Each row is a point. The points of each table are mixes of a few directions, plus a little noise. How many directions does each table use, and how many do they share? Where both have some left over, give the other angles between the two spaces (their principal angles), to ten degrees, smallest first.

First, 4 rows:
-5  36
1  -21
-8  57
7  -73
Second (5 x 2):
6  -50
0  0
5  -37
1  -6
-12  94
Directions: first 1, second 1, shared 1

First (5 x 3):
-51  10  -4
-94  20  -8
52  -10  5
47  -10  4
45  -9  4
Second, 7 rows:
-30  -2  -18
-26  -59  54
-16  18  -34
-69  -15  -33
76  35  10
22  23  -13
44  1  31
Directions: first 1, second 2, shared 0; angles 30

First:
2  -3  5  52  -61  -2
19  -15  -16  -42  -57  5
-17  13  12  22  67  -4
14  52  20  -52  -21  -9
-6  9  2  -26  56  -1
-12  20  22  72  -5  -8
0  -55  -42  -86  78  17
0  -31  -20  -25  25  8
1  11  17  86  -82  -7
Second, 7 rows:
18  -18  -62  -104  22  15
-26  -23  60  48  20  -4
39  -14  68  26  35  -48
-33  -7  3  14  -4  20
-9  -9  18  12  8  0
-4  53  -21  56  -62  4
16  19  -64  -51  -20  12
Directions: first 3, second 3, shared 1; angles 50, 70

First (10 x 9):
35  -1  -48  -41  -33  33  -23  50  -31
-19  8  41  25  27  -36  -16  -23  32
-21  -71  0  5  -31  -19  60  -25  -32
-56  48  63  66  71  -14  48  -84  57
-6  4  43  16  20  -48  -49  -4  37
-17  2  -27  7  -3  52  86  -29  -27
5  39  7  3  21  5  -26  5  22
20  -51  -15  -30  -42  -19  -22  36  -30
20  21  2  -12  5  -8  -56  30  12
37  3  -64  -44  -34  55  -1  49  -43
Second:
11  -22  1  2  -29  -27  11  -33  -14
15  -30  2  2  -42  -39  17  -47  -20
10  -18  1  2  -25  -23  10  -27  -12
3  -6  1  1  -8  -8  3  -9  -4
17  -33  2  3  -46  -41  18  -50  -22
-34  65  -4  -6  89  83  -36  99  43
-34  66  -5  -6  91  84  -36  101  44
12  -22  2  2  -32  -30  13  -34  -16
Directions: first 3, second 1, shared 0; angles 40

First:
12  -20  53  -4  -14  -13  -1  10  14  -11  -2
51  23  -41  -39  -17  48  -24  -11  7  -15  -25
-18  -3  1  14  10  -13  8  1  -6  7  8
-5  -38  97  13  -15  -39  10  18  18  -9  9
-8  1  -6  5  5  -3  3  0  -4  3  3
76  40  -74  -61  -24  76  -38  -18  9  -21  -39
-30  42  -120  9  34  27  3  -20  -33  26  4
-69  7  -47  44  40  -27  26  -4  -30  33  25
-23  -75  187  34  -21  -85  23  35  29  -13  23
50  15  -21  -37  -21  40  -23  -7  11  -17  -23
-36  6  -29  22  22  -11  13  -3  -16  17  13
Second (9 x 11):
-24  9  -43  -25  7  -35  -11  12  -31  113  -49
-28  12  -35  -26  29  -31  -11  16  -25  73  -38
-5  -12  -19  33  -34  34  18  -17  -40  39  -29
-30  -7  -29  36  25  62  26  -8  -65  -11  -39
33  -16  83  -26  -6  -23  -15  16  49  -57  19
31  -12  72  -57  -19  -72  -33  30  52  31  -6
7  17  -15  10  10  6  1  -13  33  -62  57
-9  -2  -18  44  8  62  25  -20  -27  -60  11
28  12  4  12  -19  1  -1  -20  55  -67  75
Directions: first 2, second 4, shared 1; angles 80
